Each row of a before or after table is a point. The points were changed in one or more steps. Then noise was added and the rows were shuffled. The steps act on how far a point lies along the listed directions, d1 being the first. Name the steps. A step turns or swaps two directions, mirrors them in a line or flattens them onto one, adds a multiple of one to another, or multiplies one. Angles are multiples of 10 degrees, from the lower direction toward the higher: turns from -170 to 170, lines from 10 to 170 but not 90. Use the fewest steps. Two steps may share a direction if one is a turn and the other turns, adds or multiplies; they go together, in the order done. Otherwise the lowest direction goes first.
In the rows, 128 means zero.

Directions:
(1): [130  87]
(2): [169 130]
Before, 8 rows:
[[ 99 114]
 [ 98 105]
 [133 131]
 [101 133]
 [117 126]
 [100 126]
 [124 114]
 [161 132]]
After, 8 rows:
[[138 132]
 [ 69 100]
 [105 121]
 [194 135]
 [121  99]
 [ 74 136]
 [ 68  79]
 [ 70 122]]
Steps: multiply d1 by 2; multiply d2 by 2

Directions:
(1): [137 148  91 128 132 177 126 179]
(2): [154 144  91  90 108  81 148 137]
(3): [ 75 152 143  85 121 122  96 143]
(4): [ 86 108 120 131  89 142 181 129]
(5): [136 132 124  80 154 166 148  85]
Before (9 x 8):
[[132 134 136 121 169 180 138 103]
 [ 77 124 131  89 120 149 156 122]
 [110 136 120 129 127 140 130 158]
 [155 132 133 186 103  78 111 194]
 [118 115 158 136 164 148 130  63]
 [112 129 134 119 117  88  96 133]
 [104 122 197 167 177 150  91  87]
 [139 148  91 129 117 127  90 158]
 [163 118 154 153 160 150 105 109]]
After:
[[124 182 147  59 153  53  76 115]
 [127 132 109 131 124 132 145 156]
 [150 131  92 158 120 142 107 148]
 [125 161 125  74 163 146 118 117]
 [122 116 103 101 112 132 192 116]
 [129 127 156 197 111 103  94 193]
 [132 155 157  91 158 119  65 128]
 [148 109 118 149 112  91 131 123]
 [110 151 142  73 155 103 105  82]]
Steps: turn d2 and d3 by -120 degrees; add -0.5 times d3 to d4

Directions:
(1): [164 147 158 130  96 114  78 121 188 113 123 127]
(2): [ 98 159  58 131  97 130 131 153 164 142 129 146]
(3): [140 176 144  76 137 131 141  94 125 169 149 165]
(4): [137 118 111  74 157  86  98 170 125 146 132  93]
(5): [166 111 104 153  88  77 135 106 100 150 164 129]
Before (9 x 12):
[[161  90 174 122 140 103 134 107  81 130 135 110]
 [147 135 168 118 156 157 127  88 109 144 130 156]
 [135 179 145 129 104 123 166  89 137 155 160 176]
 [135  91 126 104 160 104 119 135  74 139 143 110]
 [124  83  90 186 113 113 106 155 143 106 117  92]
 [133  75  97 175  83  84 126 154 117  99 131  76]
 [136 136 133 128 140 144 145  96 106 139 124 135]
 [121 121 135 166 103 154 181  76  98 120 133 167]
 [140  95 149 121 169 121 144 121  66 126 140 122]]
After, 9 rows:
[[135 104 148 191  85 144 149  84 125  92 121 147]
 [ 94 118  67 131 151 132 174 131  83 166 143 131]
 [152 116 146 154 124 134 114 108 134 109 111 115]
 [177  71 210 128 150  99 125 101  72 117 131  94]
 [108 104  80 123 123 100 186 126  57 154 157 114]
 [163  67 187 149 159 112 110 126  85  91 126  95]
 [169 111 196 148 142 148  93  99 131 109 116 130]
 [151  71 150 123 153  99  95 140  89 113 135  93]
 [149 162 148 165  74 113 124 110 183 118 142 150]]
Steps: swap d1 and d3; multiply d2 by 1.6
